Each row is a point. Two turns around zero, p and q, are shown by what they do to some points. Where does a point land after both, in the order given? Backwards means that the second turn is done in reverse. Each puzzle has new turns, and all numbers are rounded.
(in the rows, 128 means zero)

Turn p:
[151  90] => [ 86 142]
[115 121] => [133 142]
[119 130] => [136 132]
[127 172] => [157  95]
Turn q:
[136  98] => [157 116]
[114 159] => [ 95 136]
[142 157] => [114 157]
[121  98] => [147 104]
Where do these land?
q, then p backwards: [100 142] => [158 120]
q, then p: [129 106] => [106 126]
p, then q backwards: [157 144] => [ 96 118]
q, then p: [158 143] => [144  99]
q, then p: [ 95 106] => [105 160]

Turn p:
[143 150 152  95] => [126  93  95 121]
[126  89 153 126] => [ 85 122 142 138]
[134 165 129 142] => [149 137 110 100]
[131  89 100 153] => [126 144 179 138]
[105 146 107 125] => [152 146 115 143]
Turn q:
[154 120 138 132] => [127 144 113 109]
[115 147 141 147] => [136 133 115 157]
[153 127 102 106] => [142 129 150  95]
[ 72 106  94 140] => [ 91 116 173 164]
[146 139 164 114] => [143 118  90 115]
Where do these land?
q, then p: [106 111  98 124] => [ 92 139 111 127]
p, then q: [142 148 186 131] => [115  86 173 122]
p, then q: [113  86 109 137] => [130 136  93 162]
q, then p: [139 129 163 136] => [161 134 142 139]
q, then p backwards: [114 139 107 147] => [116 107 105 130]
p, then q backwards: [109 152 120 116] => [136 150 150 139]
q, then p: [173 132 112 105] => [134  79 111 135]
